Each row is a point. The points of each table are mixes of a few directions, plus a little noise. How many directions does each table use, and how many do they share? Where both have some left over, give the other angles between the two spaces (their principal angles), to ten degrees, smallest first.
In the rows, 128 means zero.

First (5 x 3):
[[124 152  73]
 [128 125 109]
 [140  34  93]
 [124 158 162]
 [123 171 203]]
Second (6 x 3):
[[ 72 119 119]
 [ 31 112 112]
 [187 138 138]
 [106 125 124]
 [143 130 130]
 [230 144 145]]
Directions: first 2, second 1, shared 0; angles 80

First (7 x 6):
[[141 100 120 139 153 156]
 [ 83 172 210 172 106 123]
 [109 104 126 130  97 145]
 [169 163  95 177  88  54]
 [109  76 124 141 108 175]
 [132 125 159 107 215 173]
 [154 156  64  30 129  70]]
Second (8 x 6):
[[ 88 128 166  89 143 161]
 [200 128  60 199 101  68]
 [172 128  87 171 112  92]
 [153 128 105 152 119 107]
 [ 72 128 181  73 149 175]
 [ 42 128 209  44 160 199]
 [147 128 110 147 121 112]
 [150 128 107 150 120 110]]
Directions: first 4, second 1, shared 1

First (11 x 11):
[[240  85  41  26 141  27 117 185 157 164 170]
 [177 110  91  85 134  85 122 154 140 143 145]
 [170 148 168 134 138 160  68 163 125 109  94]
 [153  78  27  56 125  26 189 125 151 173 193]
 [ 57 156 186 194 120 195 133  92 109 104 100]
 [133 146 164 148 131 162  97 138 121 112 103]
 [ 87 146 166 169 124 171 127 108 116 112 109]
 [167 154 181 144 139 174  59 164 122 102  85]
 [ 17 123 118 170 108 135 214  53 118 136 152]
 [110 135 142 145 126 144 130 119 123 122 121]
 [ 98 126 124 139 123 129 152 107 126 131 135]]
Second (11 x 11):
[[ 81 140 194 188 102 180 122 142 124 121 102]
 [211 144  89  69 179 111  79 119 120 106 121]
 [193 128  50  53 177  78 119  94 123 121 149]
 [ 98 148 193 181 114 185 106 140 120 112  95]
 [ 94 179 203 190 144 220  85  96  99  79  74]
 [174 140  89  85 169 113 106 101 119 111 130]
 [179 105 102  90 123  85 119 175 146 149 144]
 [ 92  93 123 140  83  97 177 158 148 167 156]
 [ 25 143 197 214  94 193 158 103 116 120 108]
 [121 108 113 122 110 102 153 142 140 149 147]
 [139  81  54  77 113  44 184 138 151 173 183]]
Directions: first 2, second 3, shared 2

First (10 x 14):
[[125 123 148  97 135 111 131  93 150  66 157 120 112 105]
 [136 147 124 122 117 145 154 118 126 138 123 137 146 117]
 [131 141 116 124 115 144 150 130 122 157 110 139 143 123]
 [106  95 126 113 153  92  93 138 131 111 125 113  89 148]
 [122 142 106 126 104 141 168  90 119 164 106 149 128 134]
 [134 124 127 160 174 123  81 171 109 126 135 102 124 171]
 [129 111 150 160 132 115  92 136 135 101 155 118 117 132]
 [140 151 123 105 103 156 168 137 131 154 110 145 164  94]
 [127 106 142 151 128 117  91 161 133 125 136 121 124 127]
 [129 141 119 123 119 138 152 106 124 138 122 137 132 128]]
Second (10 x 14):
[[126 132 133   7 114 126 177 142 163 101 106 136 150  42]
 [129 127 126 162 132 129 114 124 117 135 134 126 122 153]
 [127 130 130  79 123 127 148 133 143 117 119 131 137  93]
 [129 127 128 145 130 129 121 126 123 132 131 127 125 140]
 [130 126 125 205 137 129  97 119 105 145 142 123 114 183]
 [127 129 130  91 124 128 143 132 139 120 121 131 135 102]
 [129 127 127 151 131 128 118 125 122 133 132 126 124 144]
 [127 128 129 109 126 128 136 130 133 124 125 129 131 115]
 [129 126 125 187 135 129 104 121 111 141 138 124 117 170]
 [129 128 127 145 130 128 121 126 124 132 131 127 125 139]]
Directions: first 5, second 1, shared 1

First (9 x 20):
[[141 124 116 129 126 114 126 118 108 143 151  87 132 145 169 112 158 139
  150  95]
 [ 98 137 158 122 137 164 132 155 180  87  65 239 115  85  19 168  46  95
   66 217]
 [125 123 121 136 112 127 130 115 104 150 158  66 135 134 168 113 162 145
  159  89]
 [177 121  95 121 142  75 118 110  92 150 167  73 135 181 220  96 189 148
  164  64]
 [123 127 128 132 122 132 130 124 123 133 135 111 129 127 134 126 135 132
  136 119]
 [151 126 116 123 138 105 123 124 119 131 137 121 130 150 158 118 143 132
  135 111]
 [115 128 133 133 116 141 131 126 125 133 134 110 129 118 126 128 131 132
  135 124]
 [104 130 142 133 118 153 133 133 139 122 115 141 126 104  94 140 108 123
  118 150]
 [119 134 143 121 140 140 128 145 161 100  88 203 120 109  67 151  80 107
   87 182]]
Second (11 x 20):
[[115 127 133 133 117 141 132 126 125 133 133 112 129 118 124 129 130 131
  134 125]
 [145 129 122 121 142 111 123 131 132 121 121 149 127 141 133 127 125 124
  120 132]
 [123 128 129 130 124 133 129 128 127 130 129 122 128 124 127 128 129 129
  130 127]
 [104 127 137 138 109 151 134 124 123 137 137  99 130 109 122 129 131 133
  139 122]
 [227 132  91  85 209  31 102 142 148  89  91 249 120 205 156 123 113 104
   80 153]
 [100 126 138 140 105 155 135 124 122 139 139  94 130 106 120 129 132 135
  142 121]
 [212 132  97  91 197  45 105 139 146  95  97 230 121 193 151 124 116 108
   87 148]
 [ 50 125 157 162  63 205 149 117 112 159 158  32 134  67 106 131 140 147
  166 109]
 [166 130 114 111 160  90 117 134 136 113 114 175 125 158 139 126 122 119
  109 138]
 [ 87 127 143 146  94 168 139 123 120 144 144  77 132  96 117 130 134 138
  148 118]
 [ 78 126 146 150  88 177 141 121 118 147 146  67 131  89 114 131 136 140
  153 117]]
Directions: first 2, second 1, shared 1

First (11 x 32):
[[ 91 101 177  64 145 187 138 200 133 194 206 108 106 175 131  98 144 117
  200  56 105 197  81 116  90  95 132 131 133 140 180 163]
 [ 84 110 203  99  96 106 183 130 143 129 181 135 176 173 116 115 155 108
  136 107 115 153  95 107  90 142 145 163 124 108 145 136]
 [149 192 117 135 130  68  80 103 132 108 112 157  80 104 146 146 102 160
  159 190 108 111 159 113 119 115 122 121 138 162 109 127]
 [163  83 115 121 122 168 122 146 136 126 157 132 106 168 113 116 135 140
   88 124 148 139 128 143 138 110 134 112 106 102  97 135]
 [ 93 136  38 180 117 105  32 105 148 199 140 144 113  82  72 141  75 165
  166 111 109  90 121  99  94 167 109 128 153  84 137 147]
 [140 127 161 130 110 102 173 104 126  77 112 135 161 141 137 132 148 115
   84 157 140 118 138 134 141 136 139 140 115 125 107 110]
 [175 178 125 140 157 111 149 106  97  58  35 118 121  83 185 147 131 116
  102 185 144 105 174 156 184 112 122 111 128 187 112  93]
 [ 88  36 137 111 109 198 153 167 145 188 204 110 166 183  77  99 149 111
  114  40 138 160  74 126 103 143 137 141 116  61 149 152]
 [118 185 196 124 107  40 178  82 126  62  99 148 167 119 158 144 143 114
  126 186 114 114 145 112 121 142 138 157 132 159 123 106]
 [169 104  27 177 141 166  67 120 124 140  93 125  99  97 105 136 100 152
   84 132 156  92 151 152 164 133 113  95 122 100  96 123]
 [138 155 112 127 173 158 131 145  98 125  68  97 115  84 169 133 126 111
  149 122 132 130 142 149 164 112 115 109 141 179 154 116]]
Second (9 x 32):
[[144 170 171 136  86 106  90 134 175 138 212 209 105 162  98 106 164 172
  123 196 117 163 139 127  90 110 174 155 117 131 135 169]
 [116  96 100 119 157 142 155 124  96 121  73  71 142 108 149 144 101  98
  135  79 134 104 119 125 151 140  95 109 135 125 120 100]
 [126 124 112 136 141 140 138 125 114 125  96 108 140 108 137 133 125 114
  123 115 135 117 130 136 146 135 119 122 132 132 134 116]
 [135 146 140 136 115 123 115 129 143 131 151 156 123 134 118 120 144 142
  122 154 126 139 134 132 119 123 146 138 125 132 135 142]
 [ 99  36 133  37 139  96 158 131 107 126 154  54  91 200 144 151  53 112
  189  34 100 113  81  62  87 121  64  96 125  85  59 104]
 [148 192 118 196 126 156 111 125 136 128  96 172 160  68 120 114 180 133
   82 189 152 134 163 178 165 136 170 148 132 160 180 140]
 [144 171 160 144  95 115  96 132 166 136 189 198 115 146 103 109 164 163
  117 190 123 156 142 135 104 115 170 152 120 135 142 162]
 [136 147 152 128 105 114 108 132 153 134 175 170 113 150 112 117 144 151
  128 161 121 147 132 125 105 118 150 141 122 127 129 149]
 [105  70  66 119 188 161 182 119  61 113   7  14 162  77 171 159  78  66
  135  34 145  78 114 131 183 154  64  91 144 126 119  69]]
Directions: first 5, second 2, shared 1; angles 70

First (8 x 32):
[[137 139 113 137 140 125 129 130 104 133 150  99 124 117 116 132 131 105
   99 107 139 156  98 115 122 122 130 117  90 126 106 105]
 [117 100 140 147 150 140 119  88 126 139 110 124 126 136 101 126 146 145
  138 120 126  98 153 111 116 135 125 146 188 152 165 161]
 [ 80 136 129 122 121 164 116 107 164 151 116 160 151  83 167 110 139 143
  131 145 127  80 223  89 133 133  88 136 184  93 173  93]
 [ 83  98 123 151 177 149 101  62 127 162 123 140 145 138 121 115 157 144
  112 122 136  84 198  66 116 124 104 153 198 147 195 137]
 [156 142 112 106 115  91 133 164 125 112 150 141 139 173 160 138  96 106
  124 144 128 164  86 158 140 110 148 115  51 129  89 116]
 [209 162 137 118  70 106 166 197 111  89 137  70 100 101 108 156  94  86
  144 112 121 189  19 202 128 134 165  94  42 116  32 112]
 [109 158 129  99 110 116 143 203 123  94 134 154  90 112 124 112 134 162
  117 137 130 179  67 167 156 140 135 111  70  99  88 142]
 [133  90 142 144 141 133 116  74 144 143 104 135 150 163 126 135 127 133
  159 136 117  75 180 117 113 126 128 153 201 163 176 159]]
Second (9 x 32):
[[122 210 182 113 124 113 108 101 153 122 176 136 130 126 144  92 120  32
  144 140 189 141  49 155 141  82 249 193 134 104 234 171]
 [160  88 115 147 128  97 124 162 113 124  87 124 142 174 123 158 132 167
  109 135  78 131 149 117 130 151  98 103  96 168  76 125]
 [111  84  97 147 125 162 139 149 117 142  83 115 123  78 114 144 154 202
  103 114  83 108 212  84 120 174  25  80 144 122  65  77]
 [112 122 114 114 132 150 141 108 127 129 149 131 116 114 127 121 118 129
  144 120 147 125 129 138 121 121 113 124 142 114 125 123]
 [ 94 152 137 130 122 165 128 119 138 140 129 122 119  57 125 109 148 127
  120 118 140 116 155 104 128 137 112 131 161  91 151 104]
 [149 165 166 140 122  92 103 144 138 124 118 127 145 148 135 124 137  91
  114 143 125 137  96 126 142 120 192 157 109 139 170 152]
 [114 151 124  83 138 138 145  72 135 117 210 147 109 154 140 103  82  66
  183 127 203 141  52 191 120  72 191 162 139 111 173 166]
 [128 101 114 144 126 136 130 149 120 134  93 120 131 112 120 142 145 172
  109 124  93 118 175 101 126 158  73 100 128 135  89 102]
 [160  79 104 134 134 100 134 148 110 120 107 130 137 190 125 157 116 162
  126 134  93 135 134 136 125 139 100 102  96 170  71 133]]
Directions: first 5, second 3, shared 1; angles 90, 90

First (10 x 32):
[[102 110 130 110 126 108 141 184 120 138 165  85 136  88  95 126 153 109
  152 123 126 141 102 161 153 110 114 147 177 120 145 106]
 [143 163 135 171 125 148 126 104 130 120 123 186 121 169 154 118 109 118
   99 138 113 118 167 106 130 119 158 134  76 111 106 137]
 [124 126 146 134 130 116 134 130 118 125 139 113 136 113 130 134 130 133
  132 129 154 115 125 120 140 132 146 133 128 117 136 128]
 [151 134 159 154 125 141 112  99 135 111 120 165 136 192 167 103 131 151
  108 138 129 118 161 104 113 123 159 120  78 133 102 149]
 [110 107  93  90 128 127 128 169 136 143 133  98 125  98  91 128 144 109
  153 118  97 157  99 171 124 117  77 131 183 148 139 109]
 [141 136 141 126 109 110 130  94 144 126 120 167  97 166 139 121 114 157
   80 130 125 135 135  87 124 140 144 111  93 110 121 156]
 [120 112  96 102 130 118 108 141 149 142 111 126 126 103 118 127 118 115
  141 121 125 128 139 140 101 123 106 126 147 159 144 136]
 [152 136 155 148 133 155 131  85 114 108 115 136 136 175 156 128 134 159
  120 134 134 124 124 110 126 146 142 112  96 124 103 131]
 [119 115 115 114 134 116 118 142 133 136 123 110 136  94 121 134 124 118
  147 123 145 118 132 136 117 127 122 132 146 145 146 129]
 [118 140 112 131 140 141 153 133 101 131 131  96 131  81 107 162 124 110
  149 123 134 127  95 145 153 143 113 135 156 112 137 100]]
Second (10 x 32):
[[128 154 144 151 115 119 150 121 123 127 146 157 105 143 127 129 119 127
   92 133 120 132 130 105 156 127 151 134 104  85 121 130]
 [128 102 113 106 141 137 106 135 133 129 110 100 150 113 129 127 137 129
  163 123 136 124 126 150 100 129 106 122 151 170 134 126]
 [128 121 124 122 132 130 122 130 129 128 123 120 134 124 128 128 131 128
  138 127 130 127 127 134 120 128 122 126 135 140 130 127]
 [128 157 145 153 113 118 152 120 122 127 148 160 103 145 127 129 118 127
   88 133 119 133 130 103 159 127 153 135 102  81 121 130]
 [128  55  84  64 165 152  66 148 142 132  76  46 192  86 130 125 153 131
  229 114 151 116 122 192  48 131  63 110 195 249 146 122]
 [128 150 141 147 117 121 147 122 124 127 144 153 109 141 127 129 120 127
   97 132 121 132 130 109 152 127 148 133 108  92 122 130]
 [128 138 134 137 123 125 136 125 126 128 135 139 119 134 128 128 125 128
  114 130 125 130 129 119 139 128 137 130 119 112 126 129]
 [128 157 145 153 113 118 152 120 122 127 148 160 103 144 127 129 118 127
   88 133 119 133 130 103 159 127 153 135 102  81 121 130]
 [128 120 123 121 132 131 121 130 130 128 122 119 135 123 128 128 131 128
  139 126 131 127 127 135 119 128 121 126 136 141 130 127]
 [128 127 127 127 128 128 127 128 128 128 127 127 129 127 128 128 128 128
  129 128 128 128 128 129 127 128 127 128 129 130 128 128]]
Directions: first 6, second 1, shared 1

First (11 x 32):
[[136 141 114 116 100 126 149 150 102  97  99 138 153 158 108 154 137  78
   66 106  78 126 202 125  95 137 178 140  89 127 158 127]
 [164 138 140 148 113 107  82 135 107 109 139 101 131 100 156 126 101 177
  133 134 153 127  93 147 139 105 107  90 169  85 141  93]
 [ 92 124 104 124 126 159 157 112 110 127  90 168 141 147  75 170 141  40
  103  91  69 158 222 144 107 114 175 131  47 180 109 161]
 [139 117 163 116 142  99 154 133 143 143 138 128 129 123 135  99 125 147
  132 145 137 124  96 113 146 127 117 145 147 136 148 119]
 [ 86 179  14 132  87 183 116 139 105 115 104 111 136 158 115 176 167  89
   88  54  87 134 216 136  77 149 180 104  90 115 114 168]
 [100 148  76 138 109 153 148 112 110 153 103 104 150 113 105 142 147  70
  108  33  96 149 202 136  90 105 172  93  65 172 175 158]
 [137  97 191 128 160 105 125 112 134 129 136 167 113 111 120 122  98 151
  164 187 141 149  82 148 182  97  94 133 152 136  80 111]
 [140  68 203 135 174 127 122 100 163 145 150 147 110 108 131  98 110 128
  189 187 174 106  64 110 147 139  73 157 127 159 121 115]
 [125 164 104 108 122  98 148 155 144 147 151 101 122 135 159  94 144 202
  119 129 142 127  79 116 153 136 125 132 198  92 130 129]
 [164 122 147 136 126 120  85 142 144 112 157 100 115 126 171 106 121 179
  145 171 178  84  64 105 122 168  88 139 178  79 144 100]
 [128 108 153 128 151 131 118 118 147 133 142 145 110 127 131 121 120 149
  161 172 151 125  87 127 152 135  96 143 149 127  90 126]]
Second (9 x 32):
[[ 96 150  94 117 132 131 162 120 142 153 119 132 136 136 116 125 144 123
  107 105 106 141 129 125 138 117 148 134 134 151 127 138]
 [138 148 127 123 121 115 120 138 129 115 123 115 134 150 138 121 134 144
   94 147 124 111 110 105 122 155 133 141 151 101 144 116]
 [ 83  99 106 112 145 150 187 105 146 145 117 201 123 118  82 159 114  85
  144 116  94 171 173 176 170  57 141 143 102 202  62 135]
 [198  49 183 143 108 134  94 151 111  64 147 162 122  92 140 155  65 101
  171 154 161  97 173 168 104  94  95 131 101 125 139  76]
 [115 173  58 107  97 116 186 143 161 140 116  95 163 150 139 112 146 126
   40  76  97 100 130  98 109 127 172 154 159 141 215  98]
 [166 127 177 164 132 126  42 126  89 137 154  59 110  93 168 100 136 164
  198 125 193 119  94 106  93 178  85  70 111  76 154 163]
 [ 55 166 129 116 180 132 136  91 128 170 107 162 106 164  88 131 170 146
  139 172  96 195  88 122 189 149 135 130 135 132   7 194]
 [169 107 131 141 101 130 114 145 124 112 143  96 137  97 155 121 108 122
  135  93 158  93 147 129  88 119 119 113 116 125 202 101]
 [132 137 145 126 135 119 109 130 122 117 124 132 123 147 128 129 133 143
  123 164 126 127 109 117 136 153 123 136 142 102 103 132]]
Directions: first 6, second 4, shared 2; angles 30, 50

First (10 x 32):
[[138  98 140 166 173 163 159 117  97 112  75 142  70 200  91  93 127  57
  172 207  55 110 172 112 128 137 111 166 174  91 108 117]
 [136 108 137 153 159 152 149 121 108 116  92 138  88 177 102 104 127  80
  158 181  80 116 158 118 128 134 116 154 158 102 116 121]
 [119 159 116  89  81  92  96 139 160 144 184 113 188  54 166 164 129 201
   82  46 203 146  83 144 127 119 146  89  81 167 148 139]
 [116 165 113  81  71  86  89 142 167 148 195 110 200  37 175 171 130 216
   73  30 218 150  73 147 128 117 150  81  71 174 152 142]
 [120 148 120 102  99 104 107 135 149 139 164 119 167  79 153 152 129 176
   98  75 177 140  98 138 128 122 140 102  97 154 141 136]
 [143  83 147 185 197 180 176 112  81 103  46 149  40 239  70  75 126  19
  195 248  18 101 196 105 128 141 102 187 197  71  99 111]
 [117 160 115  87  80  91  94 139 161 145 185 113 190  50 168 165 129 204
   80  44 205 146  81 144 128 118 146  87  80 167 149 141]
 [140  91 143 174 184 172 168 115  88 107  61 145  55 218  81  85 126  39
  183 226  38 106 183 109 128 140 107 176 184  82 104 113]
 [131 117 132 142 144 141 139 123 116 122 108 132 107 155 114 115 127 102
  144 157 102 121 144 123 128 131 121 142 144 114 121 124]
 [120 151 118  98  92 100 103 137 152 141 170 117 174  70 158 156 129 185
   92  66 185 142  93 141 128 121 141  98  92 158 143 137]]
Second (9 x 32):
[[114 180 112 141  70  83  99  91 134 120 134 141 173  52 144 127  79 155
   61  30 150 183  79 113 114  74 113  39 130 184 153 136]
 [125  94 151  63 165  95  89 158 109 111 157  98 197  89 117 142 156 175
  143 100 200 103 117 139 155 152 149 108  83 134 139 153]
 [167 178 146 136  96 126  86 244 157  69 180 132 116 106 195 174 143 132
  171 154 169 146  67 135 138 134 139 132 102 183  45  99]
 [125  84  90 128 173 107 120 173 136 155 167 141  63  76 158  94 107 113
  126 158 100  71 193 161 149 156 145 174 118 128 124 104]
 [ 74 132 112 103 116 114 136  13 156 146 131  80 201 122  96 143 137 221
   93  55 172 157 168 135 112 136 122  96 101  89 191 150]
 [144 156 123  93  65 125 129 162 142 189 157 150 156  93 165 161 132 144
   71  77 163 126  40 132 121 103 152 120 113 165 149 147]
 [160 111 162 169 164 165 150 153  77  91  61 159  76 203  93  97 126  27
  182 212  56 117 125  96 131 120 109 149 186 116  90 121]
 [127  81 132 181 190 187 196  67  93 131  42 140  46 248  60  75 131  40
  177 233  15 105 216 108 117 142 102 192 197  49 126 117]
 [116 140 120 137 112 146 148  91 151 140 123 115 125 159 125 141 140 149
  127 131 123 142 145 133 113 135 125 144 126 102 135 125]]
Directions: first 1, second 6, shared 1

First (10 x 32):
[[222 121  81 129 109  66 153 123 162  56 124  94 189  67 143 103 161 122
  180  51  90 162 139 123 139 189 122 127 164 184 116 182]
 [ 94 149 187 126 117 103 131 130 132 150 134  69  66 123 103 218  72 145
   99 129 100 156 117 181 176  67 183 134 180 118 109  73]
 [166 108  94 115 143 130 162 100 109  90 131 218 212 110 175  77 213  88
  168 140 144 123 119  37 125 233 118 153 137 187 151 230]
 [146 126 113 135 122 120 119 142 143 114 121  83 123 125 115 117 109 139
  127 103 114 136 145 158 115 107 116 117 115 115 114 105]
 [101 129 140 122 147 159 133 121 102 130 128 150 130 159 130 124 135 110
  123 165 139 118 122 111 127 131 130 143 115 121 132 128]
 [105 169 110 160 104 141  79 128 148 167 146 159 121 144 118  85 114 154
  135  86 164  61 102 144 105  98  33  76  44  66 150 135]
 [140  71 105 114 133 146 135 143 130 174 119 222 141 109 168 103 186 135
  109 169 167 115 156  54  86 184 148 132 131 160 162 158]
 [101 160 170 124 132 120 141 108 111 110 138  87 111 141 112 178  97 118
  128 133 103 148 103 157 175 100 153 145 160 124 110 113]
 [116 120 122 132 124 144 109 140 133 163 128 152 115 135 129 113 126 142
  114 135 150 105 135 125 103 117 111 112  99 107 142 118]
 [ 91 126 162 120 146 150 123 149 110 126 112  44  73 168  89 164  67 130
   92 164 105 154 149 190 129  55 166 144 132  97  94  38]]
Second (9 x 32):
[[114 128 144 111 146 134 156 121 124 137 114 173 143 156 144 134 154  91
  108 166 141 129 116  80 125 165 134 177 159 140 145 150]
 [174 165 131 122 126  72 174 100 153  66 123 107 178 118 138 141 151  86
  156  78  93 157  97 110 170 182 114 176 197 162 128 185]
 [ 92 173 178 139 119 129 141  91 100 103 142 131 140 124 128 139 130 101
  143 177 120 121  89 126 139 103 159 134 139 145  97 137]
 [138  80  72 156 106 172  49 157 101 140 156 110 105  74 116  67 110 211
  165 113 139 101 178 186  86  67 128   7   8 110 105  85]
 [142  93  98 125 137 143  92 151 110 126 145  72  91 120 104 146  86 178
  142  77 109 145 161 191 167 100 132  81  90 102 127  91]
 [107 157 151 146  96 111 120 136 173 171 112 139 109 127 127 121 118 131
   95 147 147 105 119 126  75  92 113 125 128 108 124 101]
 [151  62  74 117 148 151  85 175 126 153 131  80  73 132 105 144  84 193
  119  63 119 141 184 187 153 110 115  84  83  90 152  79]
 [ 91 148 168 125 132 144 153 103 112 135 125 185 145 144 145 121 157  91
  118 206 149 112 101  77 105 138 146 161 146 145 125 148]
 [141 143 141 110 141  99 182 115 153 120 101 162 163 155 147 140 161  74
  108 131 131 140 106  68 137 194 115 207 200 149 154 172]]
Directions: first 5, second 5, shared 3; angles 70, 70

First (9 x 32):
[[118 148 110 127 156 141 126 123 120 147 113 101 147 112 110 141 146 121
  115 141 137 184 132 165 128 147 133 137 132 114 136 115]
 [125 134 122 128 136 132 127 126 125 134 123 120 134 124 122 132 134 126
  123 132 131 145 129 139 128 134 130 131 129 124 131 124]
 [143  99 154 129  89 110 130 135 140 101 150 167 100 151 153 109 102 138
  147 109 116  48 123  75 128 101 120 115 123 148 117 146]
 [140 103 150 129  95 112 130 134 138 105 147 162 104 148 149 111 106 137
  145 112 118  60 124  82 127 105 121 117 124 145 118 144]
 [135 114 141 129 109 119 129 132 134 114 139 147 114 139 140 119 115 133
  137 119 123  89 126 102 128 115 124 121 126 138 122 137]
 [134 115 140 128 111 120 129 130 133 116 138 145 116 139 139 119 116 133
  137 120 123  93 126 105 128 116 125 122 126 137 123 136]
 [127 129 128 128 129 129 128 128 128 129 128 127 129 128 128 129 128 128
  128 129 128 130 128 129 129 128 128 128 128 128 128 127]
 [106 171  89 126 188 156 125 116 110 170  94  69 171  93  90 158 167 112
   99 156 146 249 136 208 128 169 139 148 135  98 146 101]
 [123 138 119 128 141 134 127 125 124 137 121 115 137 121 119 134 137 124
  122 134 132 155 130 146 128 137 130 132 130 121 132 122]]
Second (8 x 32):
[[119 135 125 134 136 138 130 129 125 129 122 121 138 123 111 132 137 129
  113 134 140 145 135 151 132 138 135 115 131 101 131 118]
 [137 121 131 123 121 118 126 127 131 128 134 135 118 133 145 124 120 127
  143 122 116 111 121 105 124 118 122 140 124 155 125 138]
 [118 136 125 134 136 140 130 129 125 128 121 120 140 122 108 133 138 129
  111 135 141 148 136 154 132 139 136 113 132  97 131 116]
 [104 147 121 143 147 155 133 130 120 129 112 108 155 114  83 140 151 131
   89 144 158 173 146 188 138 153 145  95 137  57 136 101]
 [147 113 133 117 113 107 124 127 134 127 140 143 107 139 163 119 110 126
  159 115 104  93 114  81 120 109 114 154 121 183 122 149]
 [153 108 135 113 108 100 122 126 136 127 144 148 100 142 176 116 104 125
  170 111  96  80 108  64 117 102 109 163 118 202 120 157]
 [140 119 132 121 119 115 125 127 132 128 135 137 115 135 150 123 117 126
  147 120 113 106 119  99 123 116 120 144 124 162 124 141]
 [107 145 122 141 145 151 133 129 121 129 114 111 151 116  88 138 148 131
   94 142 154 167 144 180 137 150 143  99 136  67 135 104]]
Directions: first 1, second 1, shared 0; angles 40
